Rows are points. Each copy is the shape, with its points in the same order, stretched, turned, moved and blurred by noise. Is it also mirrored, or only turned?

Shape:
[[-38 -14  -7]
 [-21  34  -7]
 [ -8  37 -12]
 [  0   3  29]
 [ 49 -13  30]
 [-29  35  15]
 [  6 -19  -8]
 [ 32  24 -52]]
Copy 1:
[[-43   2 -28]
 [-24  46 -12]
 [-11  49 -12]
 [-12   7  18]
 [ 36 -14  27]
 [-37  45   7]
 [ -2  -7 -19]
 [ 35  42 -45]]
Copy 1 is: only turned
Copy 2, 8 rows:
[[-25 -23 -56]
 [  9  16 -49]
 [  5  25 -29]
 [ 28 -21 -16]
 [ 26 -29  34]
 [ 21   4 -51]
 [-20 -13  -3]
 [-27  55   5]]
Copy 2 is: mirrored
Copy 3, 8 rows:
[[-25 -20 -29]
 [ -3  25 -32]
 [ 12  27 -34]
 [  3   4  13]
 [ 44 -15  33]
 [-19  30 -13]
 [ 16 -28 -14]
 [ 59   3 -56]]
Copy 3 is: only turned
Copy 4, 8 rows:
[[-10  28  26]
 [-20  33 -19]
 [-17  28 -28]
 [-30 -19   4]
 [  1 -55 -13]
 [-46  28 -17]
 [ 12  -5   6]
 [ 41  23 -55]]
Copy 4 is: mirrored

Shape, 9 rows:
[[-29 -10   9 -20]
 [  8  -2  -5 -18]
 [-38 -24  22 -27]
 [  8  30  -9  26]
 [-13 -21   4 -20]
 [-34 -34  -2 -25]
 [ 39  18  -5 -22]
 [ 25   3 -11  21]
 [-53 -18 -16 -23]]
Copy 1:
[[-34 -11   7 -13]
 [  4 -12 -12 -17]
 [-44 -20  28 -15]
 [  8  27 -39  19]
 [-16 -26   6 -12]
 [-41 -38   7 -14]
 [ 37   2 -22 -27]
 [ 24  -1 -30  21]
 [-60 -26 -11 -18]]
Copy 1 is: only turned
Copy 2:
[[-11 -16  10 -30]
 [-24   4 -12  -8]
 [-16 -30  20 -35]
 [  8  39  -7  17]
 [-19 -22   1 -20]
 [-18 -38  -1 -38]
 [-46  31 -15  10]
 [ -1  14 -11  28]
 [  6 -23  -9 -53]]
Copy 2 is: mirrored
Copy 3:
[[-17  -8 -31 -23]
 [ -4  -4   8 -23]
 [-14 -21 -47 -31]
 [ -2  27  14  24]
 [-10 -22 -17 -24]
 [-30 -33 -30 -26]
 [ 15  13  35 -33]
 [  8  -3  26  16]
 [-52 -17 -35 -19]]
Copy 3 is: mirrored
Copy 4 (9 x 4):
[[ -6  21   5 -36]
 [ -1 -18   9 -19]
 [  6  38   6 -44]
 [-36 -11  23  27]
 [  9   9  -3 -28]
 [  3  22 -23 -41]
 [ -5 -46  32 -14]
 [ -7 -21   5  29]
 [-22  29 -23 -47]]
Copy 4 is: mirrored
